Rows are points. Any point is a mix of the corners, with weights that add up to 1. It lies inside the corners' shape when no weight is negative. Is each point inside? If not, which corners have a negative weight?
In the rows, zero is written as 128.

Corners:
(1): [ 64 170]
(2): [133  46]
(3): [144 145]
Points:
[158 116] => outside (1)
[130  54] => inside
[145  72] => outside (1)
[145  95] => outside (1)

Corners:
(1): [116 138  86 129]
(2): [ 74 163 108 123]
(3): [118 111 112 143]
(4): [151  79 127 109]
(5): [249 141 202 118]
Points:
[204 136 151 128] => outside (2, 4)
[217 143 190 112] => outside (1, 3)
[169 137 144 118] => outside (3)
[184 124 158 117] => inside
[118  88 115 117] => outside (1, 5)
[159 136 143 132] => outside (4)
[224 138 177 125] => outside (2, 4)

Corners:
(1): [147 150  70 115 177 150  73 127]
(2): [151  61 129  99 128 133 165  87]
(3): [212  90 139 148 122 168   7 190]
(4): [191 107  98  73 148 118  38 111]
(5): [138  80  14  85  87 156 187 141]
(6): [100 130 189 113 108 111 163 119]
(7): [124 203 178 142 162  80 132 165]
(8): [ 88 179 238 231  92  73 200 133]
(9): [145 139 155 119  97 129 182 113]
Points:
[ 92 124 149 130 120 109 198 109] => outside (3, 4, 9)
[137 111  85 113 104 136 163 134] => inside
[155 115 129 126 124 133 127 126] => outside (6)
[146 106  74 119 112 145 161 145] => outside (4, 6)
[168 106 108  99 130 142  95 133] => outside (8)
[135 133 177 162 109 108 135 151] => outside (1, 9)

Corners:
(1): [ 90 196 145 149 147 136 121  80 124 116 156]
(2): [107 168 107 166  81 163 123  90 144 139 103]
(3): [ 83 165 126  96 100 167 108  39 103 116 117]
(4): [146 123 102  23 167 120 118 160 128 137 100]
(5): [107  79 137 126 184 133 124 169 113 131  71]
(6): [148  82 120  70 148  98 137 213  89  99 107]
(7): [127 153 102  87 142 249 141 122 171 152 115]
(8): [159 106 127 150 144 116  96  91 137 112 120]
(9): [140  71 130  65 166  75 137 180  88 162 116]
(10): [105 130  95 178 138 120 125  50 137 105 131]
(11): [129 131  89 178 131 148  43  72 121 134 140]
(12): [ 98  74 175  86 165 106 136 183 148 119 150]
Points:
[134  98 126  88 156  89 115 140 108 125 127] => outside (2, 5, 7)
[121 117 125 115 151 132 124 133 132 127 124] => outside (3)
[110 130 118 117 136 138 120 113 124 125 121] => outside (8)
[105 133 129 132 129 150 109  88 131 127 129] => outside (4, 6)
[115 121 129 108 159 128 119 128 124 125 124] => outside (2)
[136 102 114 111 145 135 124 141 142 127 128] => outside (1, 3, 5)
[119 141 119 146 129 120 108  83 129 108 133] => outside (5, 7, 9)
[118 133 114 119 138 147 115 105 132 121 119] => outside (9)
[124 114 125  92 149 141 127 144 130 128 121] => inside

Corners:
(1): [159 156 158 106 139  87 211 111 163 128 146  97  85 100]
(2): [ 89 133  94  67  90 184 112 100 180  57 173 133  75 118]
(3): [ 91 148 154 103 163  62 147 160 201  84 129 134 191  94]
(4): [179 164 110 153 134  90  85 208 139 125 170 200 176  58]
(5): [ 85 148 167  34 205 186 225  50 173 126  76 185  75  67]
(6): [ 95  24  87 155 107  94 142 167 141  89 127 102 146  93]
(7): [ 83  46  98 165  66  98 146 224 140 197 129  84 138 177]
(8): [ 59 164  93 170 184 140 117  89 119 222 128 210 160 158]
(9): [165 154 161 152 136 185  91 207  86  98 194  86 155 115]
(10): [162 167 175 138 170 167 185  87 114  93  85 137 125 150]
(11): [134  37 100  98  48 104 127 169  49 150 158 132 110 205]
(12): [120  60 170 142  33  88  95 171  44  83 124 117  48 144]
(13): [139 100  89  24  61 151  95  90  67  86  89  90  62 115]
(14): [155 174 184  79 168 133  94  69 156 127 145 249 162  80]
(15): [ 66 157  81 124 121 170 191  44  85 216 117 199 209  83]
Points:
[115 117 117 104 114 142 120 131 118 119 130 145 129 113] => outside (1)
[ 99 144 117 111 155 158 143 103 145 132 118 165 151 101] => outside (1, 11, 12)
[109 103 114  98  98 157 155 108  94 129 113 110  91 129] => outside (3, 4, 14)
[137 119 140 110 121 140 133 130 116 116 139 149 127 106] => outside (3, 8)
[138 130 126 114 118 118 126 130 121 114 143 140 129 109] => outside (5, 7)

Corners:
(1): [144 105  57 115 157 197  64  76 163 173 102 171 137 164 167  42 108 208]
(2): [107 102 129 154  84 160 182 105  98 186 116 166 118 190 136  84 129 171]
(3): [136 142 103 138 147  95 128 145 133 144 164 117 168 156  93  62 168 177]
(4): [171 161 155  86  97 159 153 121 181  10  63 136 174 150 119 111 163 127]
(5): [128 181  66 170 146 111 192 177  85  85  55  71  76 145 117  41 172 159]
(6): [161 130 122 165 141 151   7 121 160 213 107 156 125 131 145  86 114 191]
(7): [122 116 180  90  73 166  68  68  96 174 141 190  48 121 159 176 142 131]
(8): [147 125 146  87 175  96  89 247  85 139 106 162 117  99 132 128 112 139]
(9): [135 107 124 147 141 125  57  69 145  84 107 186 136  97  64 158 221  36]
(10): [128 191 128  86  98  95 204 167 196  43 120 139 110 139 151 153 114 115]
(11): [ 27  81 153 138  53 116 189 183 222  26 169  48 193 180 181 103 202 100]
(12): [141 112 130 117  67 166 166 171  76 100 154 123 156 130 179 108 102 112]
(13): [119 125 119 166  79  72 128 139 119  54 143  35 100  59  93 188 155 159]
(14): [159 181 141  88 185 113 122 165  81 195  99 192 120 108 208 173 125 198]
(15): [196 109 126 105 165 200 146 149  80 161  99 103 141 151 128  66 139 147]
(16): [174 155  93 123 102 132 133 168 177  79  44  74 103  55 203  84 206 204]
(17): [206 163 143  69 145  66 145 170 157  90 100 108 144 164 155  83 111 151]
(18): [170 145 142 147 136 124 133  54 176 129 114 118 108  86 182  98 154 158]
(19): [ 73  79 109 186  70 183 117 133 183  67 171 118 106 184 180 123 193 145]
Points:
[131 132 113 134 112 125 125 140 148 100 114 122 123 134 141  97 153 148] => outside (14, 15)
[133 116 118 135 109 150 140 148 139  97 106 101 142 122 137  91 149 133] => outside (3, 7, 14, 17, 19)
[151 140 120 132 124 132 114 130 135 112 114 127 114 118 143 114 146 150] => outside (2, 11)
[136 126 124 132 110 139 125 122 131 122 114 122 121 131 155 110 158 159] => outside (8, 10)
[136 128 128 130 122 133 120 142 126 137 111 141 124 134 143 111 141 155] => inside
[117 132 119 138  93 134 140 130 165  87 115 122 124 134 142 106 160 144] => outside (14, 15, 17)
